Every row gives one point. Each copy is the shape, with its points in the same order, stretched, turned, moved and blurred by noise. Some copies are also mirrored. Which?
In the rows, 128 means zero.

Shape (7 x 2):
[[139 119]
 [128 119]
 [ 75  80]
 [103  86]
 [142 138]
 [145 141]
 [ 89 144]]
Copy 1:
[[143 116]
 [133 119]
 [ 83  88]
 [108  90]
 [146 134]
 [150 137]
 [ 99 143]]
Copy 1 is: only turned
Copy 2, 7 rows:
[[139 137]
 [132 138]
 [ 56 106]
 [ 92 111]
 [145 155]
 [148 153]
 [ 86 174]]
Copy 2 is: only turned
Copy 3, 7 rows:
[[131 122]
 [121 126]
 [ 95 192]
 [117 170]
 [124 104]
 [126  98]
 [ 79 130]]
Copy 3 is: mirrored
Copy 4, 7 rows:
[[136 116]
 [144 125]
 [208 131]
 [193 118]
 [126 128]
 [127 128]
 [164 160]]
Copy 4 is: mirrored

Shape, 8 rows:
[[105 122 162 138]
 [118 176  92 161]
 [128 146  77 108]
 [134  90 128 103]
 [131  98 156 134]
 [143 101 162 165]
 [190 137 139 115]
 [105 143  93 107]]
Copy 1, 8 rows:
[[124 110 160 125]
 [126 191 118 172]
 [106 162  76 128]
 [105 103 114 100]
 [128  83 141 125]
 [134  77 152 155]
 [171  97  89 133]
 [106 167 103 121]]
Copy 1 is: only turned
Copy 2 (8 x 4):
[[ 96 100 147 131]
 [111 157 104 180]
 [125 150  75 133]
 [126 104 110  90]
 [123  99 142 118]
 [137  92 166 125]
 [133 157 145  88]
 [104 133  77 141]]
Copy 2 is: only turned
Copy 3, 8 rows:
[[181 110 109 135]
 [145 152  58 179]
 [ 95 147  92 148]
 [109 110 155 122]
 [164 108 159 145]
 [192 120 155 169]
 [144 183 156 125]
 [ 97 138  83 135]]
Copy 3 is: mirrored
Copy 4, 8 rows:
[[116  99 138 141]
 [122 142  66 150]
 [104 176  86 110]
 [119 153 154 105]
 [132 117 158 128]
 [156 111 153 143]
 [167 138 121  84]
 [ 89 157  97 119]]
Copy 4 is: mirrored

Shape (11 x 6):
[[ 88 135 121 120 134 139]
 [135 142  90 154 153 121]
 [153 113  83 115  89  88]
 [122  90 150 173 158 119]
 [137 170  89 158  82 146]
 [ 78 139  96 111  68 140]
 [156 152 108 102 127  88]
 [ 74 102 145 116 111 126]
 [116 136 158 121  97 105]
 [147  91 174 156 124 144]
 [151 115 159 134 100 149]]
Copy 1 (11 x 6):
[[ 70 137 138 142 128 128]
 [104 120  82 145 157 120]
 [115 115  75  91  88 143]
 [131  80 133 142 144  85]
 [106 136  76 175 100 176]
 [ 50 132 117 139  64 165]
 [121 158  87 107 118 126]
 [ 78 118 158 123  92 114]
 [125 144 133 130  80 113]
 [168  97 155 141 119 115]
 [160 121 147 141 104 145]]
Copy 1 is: only turned
Copy 2:
[[111 121 121 139 149 128]
 [159 151 101 150 152  94]
 [155 132 108  88  96  64]
 [168 113 160 187 119 119]
 [127 182  79 122 106 131]
 [ 82 117  91 104 107 124]
 [148 155 131  92 141  74]
 [101  88 148 135 114 128]
 [119 134 168 119 102 119]
 [169 112 171 159  96 159]
 [155 126 151 124 100 162]]
Copy 2 is: only turned
Copy 3:
[[129 124 132  94 146 143]
 [118 154  95 136 156  86]
 [ 88 136 105 142  75  86]
 [126  89 140 149 168  93]
 [168 155  86 112 108  88]
 [139 116 120  54  87 126]
 [102 173 125 153 107 115]
 [123  86 164  83 128 142]
 [144 123 166 131 106 128]
 [157  79 146 171 139 125]
 [164 103 132 159 115 138]]
Copy 3 is: mirrored
Copy 4:
[[ 82 113 141 138 147 138]
 [138 160  99 147 150 125]
 [160 110  96 106  94 152]
 [166 115 159 156 164  91]
 [106 179 122 149  79 140]
 [ 67 105 133 142  78 160]
 [137 144 106  76 132 143]
 [ 91  70 165 131 127 122]
 [110 114 171  92 108 112]
 [168 120 199 141 141 123]
 [150 131 190 123 117 149]]
Copy 4 is: only turned

Shape:
[[117 128 139 104  99 131 114  86]
 [109  93 135 156 135 167 116 149]
 [ 95 131 149 111 170 140 146 121]
 [114 117 106 127 166 160 102 113]
 [ 96 154  80 127 168 147 101 130]
 [145  87 112 110 171  98 121 149]
 [151 143 103  87 143 147 104 131]
 [159 152 142 124 162 129 123  85]
 [ 97 106 157 104 153 126 127 117]
 [ 84 170 123 112 157 169 111  70]
 [103  96  95 171  97 121 175 148]
 [138 128 118 155  97 139 115 121]
 [121 100  82 134  96 106 132  84]
 [ 84 163 120 169  94 147 108 147]]
Copy 1:
[[126 138 137 105  75 140  94 126]
 [139 130 117 153 123 157 107 172]
 [123 161 166 142 143 137 129 131]
 [158 164 101 133 107 135 113 118]
 [117 169  80 164 102 150 130  87]
 [118 122  90 110 171  89 145 125]
 [132 154  91 107 122 150 118  72]
 [167 121 150 115 113 123 147  81]
 [122 157 156 131 149 121  94 145]
 [146 194 161 146  75 159 107  85]
 [ 75 110  98 147  86 146 163 208]
 [134  94 114 130  71 162 120 129]
 [111 134  83 107  54 107 135 164]
 [ 86 103 117 187  59 192 110 135]]
Copy 1 is: mirrored
Copy 2, 14 rows:
[[111 104 112 135 106 139 156  85]
 [109  73 154 167 158 143  96 146]
 [ 66 128 150 125 157 100 117 113]
 [ 96 126 151 133 137 161  83 126]
 [ 72 149 122 133 117 147  66 142]
 [157 142 160 114 153 100  90 112]
 [112 152 168 120  84 147 118 115]
 [110 181 144 133 141 153 147 107]
 [ 93 107 147 131 151 102 116  82]
 [ 36 140 119 130 119 165 120 106]
 [128  66  92 127 176  97 129 185]
 [128 106 107 160 126 154 141 147]
 [152  99  80 102 138 138 138 121]
 [ 78  96  77 193 116 136 114 161]]
Copy 2 is: only turned
Copy 3, 14 rows:
[[130 133 118 110 125  93 108  91]
 [151 105 133 158  75 120 131 142]
 [ 88 109 161 102 115 112 146 120]
 [100 101  99 127  93 133 129 119]
 [ 72  92  97 144 130 106 137 135]
 [ 98 154 104 104 101 129 140 185]
 [ 94 108  95  96 133 137  98 150]
 [103 139 121 108 136 169 113 110]
 [ 98 127 151  98  98 101 129 121]
 [ 74  82 123 113 131 115 126  60]
 [189 124 122 168 126  66 191 143]
 [165 131 110 165 127 115 113 127]
 [158 146  74 133 127  77 158 101]
 [142 106 140 203 142  67 115 132]]
Copy 3 is: mirrored

Shape (16 x 11):
[[114 105 131 155 136  98 145 160 175 120 108]
 [106 158 129  95 142 152 179 128 108 123 129]
 [166  86 180 139 113 116 108 156 133 117  99]
 [ 86 127 125  88 139 165 169  98 103 160 142]
 [ 81 118 142 147 143  99 177 156 114 133 153]
 [132  69 159 130  87 108 119 162 180  99  82]
 [122 111 116  92 146 146 152  91 100 104  94]
 [161 101 120  79 149 106 111 140 156 120 140]
 [155  99 143  77 107  92  78 130 164  71 133]
 [159 121 153 158  99 119 154 166 170 118 125]
 [121 113 140 163 120 112 155 113 155 132 151]
 [ 88 138 145 136 160 143 164 121 129 105 155]
 [ 82 167 144 113 156 155 143 113 121 154 132]
 [108 155 101 131 115 140 126 134 101 136 145]
 [104 151 150 130 129 100 174 109 115 143 101]
 [142  95 129 103 155 132 109 114 134  99  87]]
Copy 1:
[[ 84 103 127 147 167 107 144 141 146 115  75]
 [155 138  92  89 109 125 103  72 110  87 103]
 [138  24 152 134 134 125 125 143 178 124 104]
 [116 134  86  85  92 171  79  56  93 115 116]
 [ 90 111 113 152 149  84 108  61  94  94 100]
 [ 90  47 166 104 141 127 143 172 197 111  78]
 [144  87  86  60 122 169 146  83 118 113 101]
 [119  91 114  91 162 150 123 158 145  78 136]
 [126  81 177  61 159 143 163 167 182  81 157]
 [117  92 124 155 115  95 132 149 191 103 103]
 [ 80 123 114 151 129 122 135  99 158 136 130]
 [126 140 124 135 146 136 137  56 119  92 117]
 [144 159 128 104 119 150  83  70  94 136 112]
 [141 139 108 123  84 125 136 109  79 126 131]
 [122 124 100  97 136  86 107  79 128 162  98]
 [140  65 123  80 157 175 158 135 141 120  99]]
Copy 1 is: mirrored
Copy 2, 16 rows:
[[ 99 107 113 119 142 123  73 159 142 114 133]
 [114 124 122 103 152 159 163 123 113  98  89]
 [190 106 151 105  90 115  71 164 133 138 128]
 [100 109 142  95 133 177 180 107 143 123 120]
 [ 71  90 149 101 135 139 128 166 104 117 114]
 [139 115 140  85  98 126  43 165 168  92 141]
 [150  98 143 130 134 127 135  78 138  80 125]
 [158  84  90  90 134  92 124 151 149 115 171]
 [170 123 119  88  90  72  99 162 152  68 185]
 [132 111 107 113  94 144  84 190 133 135  99]
 [ 91 108 140 137  94 133 116 165 147 136 136]
 [101 125 154 139 153 147 154 161 134 101 112]
 [102 159 145 119 155 146 164 119 129 149 120]
 [104 136 114 127 118 164 131 127  80 129 142]
 [ 90 125 142 110 116 110 136 107 120 130  91]
 [175 104 130 128 138 105 101 105 152  94 150]]
Copy 2 is: only turned
Copy 3:
[[ 99 110  96 116 128  66 126 155 155 114 149]
 [ 99 120 135  93  95 160 126  93 103 111 132]
 [143  96 128 134 159  82  67 156 138 160 168]
 [ 94  79 133 113 108 183 137  98 105 128 102]
 [ 79 112 122 138  65 112 138 148 104 132 130]
 [135  70  95 100 146  56  72 158 174 134 161]
 [157  80 133 107 129 135 118  89 109  90 121]
 [147  99 120  76 168  95 141 142 117 150 143]
 [190  92 125  59 152  88  97 177 137 150 128]
 [106 118 120 111 132  94 102 159 176 142 189]
 [104 103 139 137 107 121 140 171 166 134 133]
 [ 86 116 151 112  96 139 129 151 106  96 114]
 [ 81 131 132 114 116 171 123 112 109 122  86]
 [128 125  96 122 110 174 122 140 120 134 140]
 [108 129 133 139  75 120 122  94 141 126 101]
 [162  86 120 103 170  93 105 120 117  99 128]]
Copy 3 is: mirrored
